Each point is reached from the start by the listed moves, each made once or not at all, plus a little noise. Is the number of moves made odd or even? Then give how often each move was made.

Moves:
(1): [ 37 -10  29 -67  24]
(2): [-30   2  46 -18  -5]
(3): [ -5 -17  -4  -9   1]
Start: [ -6 -10   0  -7  -3]
Points:
[  1 -17  75 -93  16] => even (1, 1, 0)
[-36 -10  46 -26  -6] => odd (0, 1, 0)

Moves:
(1): [ 13  27  22 -20   1  12  -2  -5   9]
(2): [-33  -6 -25  -6   7  23   4  -6  13]
(3): [-12  -2   8  17  14   9  -1 -12  15]
(4): [  3  18  -6  -1 -12  -9  -1  -3   6]
(5): [ 17  17   1  10  26  -2   7  -5 -20]
(6): [ -9 -18 -16   4 -16  55  -3   4   2]
Start: [-9 -6 -9 -8 22 19 -9 -3  2]
Points:
[-35 -14 -48  -1  40  95   0 -10  -4] => odd (0, 1, 0, 0, 1, 1)
[  6  38   9 -29  13  22 -14 -11  18] => even (1, 0, 0, 1, 0, 0)
[-25  28  -3  -8  70  61  -1 -31  20] => even (1, 1, 1, 0, 1, 0)
[  0  12 -31   6  20  63  -6  -5 -11] => odd (0, 0, 0, 1, 1, 1)

Moves:
(1): [ 45   6 -12 -44   7 -22 -64  -6 -49 -11  10  34   3]
(2): [-15   7   3   3  20 -16   8  19   2   0  -6  10   5]
(3): [-21  -2  32 -10   3 -23  32 -12  -2   2  10  10   2]
(4): [  2  32  42  12 -18  22 -15   6  46  41   8  -4 -12]
(5): [ -6   9   3  14  40  12 -37 -45  20   1  13  18   2]
(6): [ 16  -2  12  -3  10   9 -19  22  -3  -7   9 -22  -4]
(7): [ 23  -7  15 -10  -8   6  27  19 -11 -15   5  28  -7]
(8): [-30   8   0  24  29 -10  -5  34 -19  -2  21  25 -18]
(9): [ -5 -17 -30 -20 -22  10 -13 -19  44 -13  30 -12 -19]
(10): [-12 -21 -19   6  12   4   1 -10 -19  39  -7 -12  26]
(11): [  0  28   6 -18   6  -5  23 -11  15   2  27   3   5]
Start: [ -3   1  18 -26 -22   0  24  32 -14   7  -5  -2 -12]
Points:
[ 21  75  70 -57  14 -25  -2  93 -29  23  60  95 -37] => even (1, 1, 0, 1, 0, 0, 1, 1, 0, 0, 1)
[-47  64  65  14  76  16 -20  46  28  83  58  17  -7] => odd (0, 1, 0, 1, 1, 1, 0, 1, 0, 1, 1)
[  3   6  60 -66  12 -18 -25  86 -23  42  73  55 -35] => odd (1, 1, 1, 1, 0, 1, 1, 1, 1, 1, 0)
[-54 -33   4 -47 -10 -24  51  10  12  34  19  -5   1] => even (0, 1, 1, 0, 0, 0, 0, 0, 1, 1, 0)

Moves:
(1): [-26  15  -2 -17  14 -14 -16 -15  -3  10 -12  35   8  -4  10 -10]
(2): [-13   1   2   1   7   6   6  -3   2 -12   0   1   3  -9  14   6]
(3): [ -5   5   3  -6  -7  24 -10  -7   0   3  -7  13  11   4  -6  -9]
(4): [ 16 -13 -28   2 -33 -30 -14  15   4  15   2  -1  -6  -5  35  -8]
(5): [  3  13   7  30  -5   2  -5  -2 -23  32  44  -4  -9 -13 -12  14]
(6): [-19   5 -34  -4  -8   3  24   6  12   0 -12   2  28 -30  18  21]
(7): [ -2 -42  -6   8   4 -21 -35  13 -18  -5   5   5  38  -4  11  29]
(8): [  2  20 -17  21  11   4  -6   2  12   2  13   2  -6  12  21   3]
(9): [  4 -15  16  10  -1 -23 -26   8  10  -1  -5  35 -13  26   9  -9]
(10): [-12   1  11  -7  10  12 -16  15 -13   2  -6  -3   1  20 -13  -8]
(11): [  7   3 -11   6 -12 -18  11   2   7  15   9   5   6 -10   4 -26]
(12): [-27  12 -14  -2 -13 -12  -4   2  10  16 -16 -23  -3   6  -7 -12]
(13): [  7 -12  14 -16 -12  -3   7 -11   6   6  10   6  -6  -8  -7 -12]
(14): [  9  15   3  -2  12 -15  -4  12  -5 -13  13  -2  22 -19 -15  -9]
Start: [  7 -11   6   1 -21  -5 -20  -1 -10  13  -3  13  -2  -2  19  -1]
Points:
[-10 -39  40  15  -1 -74 -94   1 -41  31  54  91  42 -32  29   8] => odd (1, 1, 0, 0, 1, 0, 1, 0, 1, 0, 0, 0, 1, 1)
[-26 -44 -65 -11 -45 -65 -61  17 -13  33 -19  54  66 -46  93  32] => even (1, 0, 0, 1, 0, 1, 1, 0, 0, 0, 0, 0, 0, 0)
[ -7 -59  13  -9 -16 -50 -68  42 -18   2   5  58  68 -16  21  12] => even (0, 0, 0, 0, 0, 1, 1, 0, 1, 1, 0, 0, 1, 1)
[-29  -3 -25   1 -47 -78 -73  -3  28  49  -8  70 -27  18  95 -41] => odd (1, 1, 0, 1, 0, 0, 0, 1, 1, 0, 0, 1, 1, 0)
[-24 -58 -60 -11 -84 -76 -45  42  -4  60  -9   5  57 -37  61 -15] => odd (0, 0, 0, 1, 0, 1, 1, 0, 0, 1, 1, 1, 1, 0)
